Rows are points. Each copy is the shape, with its points in the same order, turned, moved and blurred by noise. Say if it was mirrored as well.
In the rows, zero is written as 128.

Shape (8 x 3):
[[ 90  99 100]
 [124 146 123]
 [ 97  85 227]
 [119 127 137]
 [183 157 144]
 [157 187 139]
 [165 124 112]
 [201  86 167]]
Copy 1 (8 x 3):
[[ 78 137  91]
 [134 118 111]
 [ 85 134 220]
 [119 134 120]
 [194 153 127]
 [195 121 120]
 [150 178  94]
 [151 218 163]]
Copy 1 is: mirrored
Copy 2:
[[134  95 115]
 [ 98 151 134]
 [217 188 160]
 [122 148 142]
 [ 78 179 187]
 [ 67 185 154]
 [ 92 124 178]
 [131 146 237]]
Copy 2 is: mirrored
Copy 3:
[[ 55 121 103]
 [106 143 131]
 [ 90  37 193]
 [100 120 136]
 [170 129 131]
 [155 162 150]
 [133 124  96]
 [169  58 106]]
Copy 3 is: only turned
Copy 4, 8 rows:
[[ 97 102  91]
 [133 144 115]
 [188  37 157]
 [135 118 129]
 [141 171 174]
 [160 182 143]
 [101 153 157]
 [114 117 219]]
Copy 4 is: mirrored

Shape (10 x 6):
[[133 175 135 151 108 158]
 [167 150 123 118 182 186]
 [182 112 138  60 110 143]
 [ 24 138 128  64 101 150]
 [115 162 106 138 103  66]
 [157  86  95 145  47  50]
 [187 153 140 166 198 188]
 [130 108 146 170 149 193]
 [134 125 156 140  88 130]
 [131 142 156 126 138  56]]
Copy 1:
[[101 153 139 130  85 156]
 [ 75 142 122  90 162 180]
 [159 100 169  64 146 141]
 [223 138  72 135  92 191]
 [142 152  96 119  77  73]
 [150  65 135 113  63  36]
 [ 32 146 138 118 172 172]
 [ 77  98 129 159 133 183]
 [136 116 159 147  96 128]
 [149 157 124 138 137  70]]
Copy 1 is: mirrored
Copy 2 (10 x 6):
[[118 102  78 154 149 166]
 [162 152  82  86 134 191]
 [131  75  92  68  66 164]
 [ 27 162 124 145  70 132]
 [105  89  88 137 147  74]
 [142  12 128 151  93  57]
 [190 141 107  95 172 207]
 [153 139 148 139 143 194]
 [122  69 132 136 119 162]
 [104  73 121  85 166  92]]
Copy 2 is: mirrored
Copy 3 (10 x 6):
[[121 159 126 130  59 153]
 [156 154 110  91 126 180]
 [186 105 158  95 107  97]
 [ 41  63 134  79  65 117]
 [ 84 162  95 159  94  70]
 [144 114 118 215  83  31]
 [167 176 131 129 131 212]
 [126 125 149 159 109 206]
 [127 126 161 160  84 110]
 [ 95 169 135 143 138  64]]
Copy 3 is: only turned

Shape (14 x 8):
[[155 126 125 155 129 162 143 113]
 [125  94 163 162 150 138 150 221]
 [ 98 105 120 125 125 126 139 123]
 [ 92 136 188 138 120 152 128 110]
 [ 91  72 151 141 127  65 136 107]
 [108 116 126 137 110 161 149 147]
 [137 122 171 130  98 159 114 129]
 [168 101 124 126  98 132   7 105]
 [118 137 119 176  96 157 151 119]
 [ 93  87 118 125 144 130 153 126]
 [104 129 144 125 146 121 130 169]
 [110 133 134 126 153 147  83 131]
 [162 108 120 134  91 104 112 134]
 [104 105 148 191 125 147 100 110]]
Copy 1 (14 x 8):
[[112 140 111 135 157 160 167 117]
 [126 139 135  68  95  88 191  92]
 [107  98 126 126 122 132 135 141]
 [ 65 144 168 118 151 129 137 145]
 [131  70 176 146 127  97 143 158]
 [ 90 132 109 112 111 134 157 136]
 [108 170 157 118 130 157 151 147]
 [172 161 187 175  99 213 100 106]
 [ 82 147 100 156 137 127 161 130]
 [101  76 125 112 122 132 148 136]
 [117 123 136  90 121 105 125 115]
 [105 130 150 112 131 154 107  93]
 [168 145 133 150 119 140 139 145]
 [ 82 128 163 170 125 135 160 102]]
Copy 1 is: mirrored
Copy 2 (14 x 8):
[[114 103  88 162 134 122 122 135]
 [121  79 168 138  94 106 136 223]
 [101 104 161 115 143 133 125 133]
 [128  83 146 154 110 186  90 129]
 [118 113 217 156 153 113 111  99]
 [ 86  83 138 130 122 133 138 150]
 [153  82 122 140 109 149 128 124]
 [201  92 111  94 108  73  98  61]
 [ 74 103 108 153 108 129 119 123]
 [ 90  92 164 125 168 116 117 144]
 [124 115 160 111 119 131 119 172]
 [147 103 121 104 127 125  87 138]
 [143 124 134 130 113  89 157 100]
 [106  72 137 155 102 122  70 118]]
Copy 2 is: only turned
Copy 3:
[[154 163 141 125 122 167 103 130]
 [195 157  73 103 151 106 180 160]
 [116 125 122 127 133 145 138 129]
 [138 147 193 114 168 135 142 146]
 [114  64 111 156 167 119 135 143]
 [136 158 131 127 123 150 156 133]
 [161 143 164 103 123 126 130 120]
 [138  94 175 110  33 110  72 171]
 [144 174 148 164 128 166 142 139]
 [109 119 107 121 154 160 148 140]
 [127 148 108 108 156 104 146 155]
 [116 137 153  97 124 123 111 179]
 [147 127 124 150  90 115 117 111]
 [163 124 163 142 137 155 129 184]]
Copy 3 is: only turned

Shape, 14 rows:
[[105 114 139  98 133 142 113  85 136 138 118]
 [109 111 136 150 110 130 130 140 169 104  81]
 [114 148 136 169 132  70 121  91 167 128 157]
 [108 141 136 138 106 137 118 140 122  85 144]
 [105 107 116  94 141 124 158 115 113 144  96]
 [174 117 116 113 107 122 145 130 124 146  86]
 [149 102 141 114 134 135 107 141 168  81 163]
 [134 113   7  96 153 147 117 144 150 136 103]
 [109 102 125 109 206 143 130 119  33 152 177]
 [178 136 139  93 140  54 139 138 155 125 109]
 [102 110 142 119  98 108 110 138 141 134 119]
 [119 117 126 120 135 145 110 139  69  77 110]
 [111 135 135 111 134 145 109 132 162 150  90]
 [133 131 144  95 119 144 145 147 138 107 119]]
Copy 1 (14 x 11):
[[122 110  92 140 118 120 121 115 177 147 101]
 [133 129 120 130 121 154 170 147 169  90 140]
 [204 103 128 118 102  84 147 146 134 130 138]
 [141 131 113 151 131 141 104 138 132 120 168]
 [ 77 129 133 136 107 105 149 113 162 135 115]
 [103 102 118  99 122 143 167  91 118 117 114]
 [159 107 142 121 152 175 111 143 152 159 143]
 [106 131 164  89 173 106 124  47 195  91 141]
 [ 71 161 135 149 183  45  97 135 122 201 112]
 [132  63 169  93 103 134 149 124  99 117 100]
 [121 105  97 111  95 133 125 153 148 127 147]
 [ 78 119 115 174 165 124 117 124 127 126 156]
 [118 135 104 115 114 138 129 135 165  92  89]
 [109 132 135 139 115 159 121 127 134 127 128]]
Copy 1 is: only turned
Copy 2 (14 x 11):
[[129  95  93 114 106 127 140  92 171 117 133]
 [143 162 112 131 123 160 164 123 162 112  85]
 [170 160 150 151 141 126 115  84 143  81 151]
 [141 121 102 148 117 142 150 170 132  78 111]
 [109  99 127 121  96 153 165  95 143 138 127]
 [117 125 103 147 139 149 157 101 113 169 108]
 [153 144  88 126 132 139  93 164 157 129 123]
 [ 38 182  86 101  84 147 150 126 120 157 161]
 [ 86  43 160  95 132  81 135 161 138 127 178]
 [156 146 150 168 102 148  99  95 111 175 105]
 [125 130 109 168 119 146 153 121 176 111 109]
 [126 102 109 127 107 119 184 185 141 129 115]
 [113 135 100 120 106 123 138  87 165 115  84]
 [131 104  96 127 106 163 129 141 134 131  89]]
Copy 2 is: only turned
Copy 3, 14 rows:
[[152 108  73 146 115 126 124 126 125  82 143]
 [134 149 118 157  92 105 122  75 135 120 118]
 [ 56 132 129 153 127  88 116 137 115  74 130]
 [124  99 148 142 119 138 148 114 152 102 108]
 [156 117  62 125 122 102 140 135 118 142 140]
 [143 169  89 105 115 143 151 115  96 139 130]
 [123 106 156 135  82 161 108 124 124 101 152]
 [164 172  83 164 108 152 102 199 147 174 122]
 [166  59 102 103 201 125 131 180 146 123 204]
 [112 144 120  65  92 118 116 145  65 122 114]
 [125 104 100 157 129 131 122  97  96 120 106]
 [190 100 146 123 142 130 161 127 145 120 119]
 [140 137  72 121 114 131  92 101 142 109 119]
 [137 105 107 110  94 150 136 111 139 127 126]]
Copy 3 is: only turned
Copy 4, 14 rows:
[[135 166 140 124 113 117 136  99 128 124 104]
 [ 96 127  98 140 107  89 107 156 103 104 102]
 [102 114 116 176 145 124  88  79 140  92 158]
 [111 130 135 134 163 123 138 159 115  98 134]
 [165 131 120  92 103 111 107 112 115 132 100]
 [128 123 104 100 118  98 123 137 135 175 139]
 [140 115 104 177 146 119 163 160 144 118 124]
 [145  84  46  64  98 119 188 115 135 125 108]
 [192 113 186  92 149 204 131 115 144 136  83]
 [155 114  79 155 167  91  96 107 115 179 151]
 [122 128 131 151 104 101 129 122  93 128 141]
 [140 149 125  93 145 160 129 178  98 125 109]
 [106 129 122 125 116  94 138 102 102 144  91]
 [138 134 130 121 154  80 140 146 117 140 108]]
Copy 4 is: mirrored
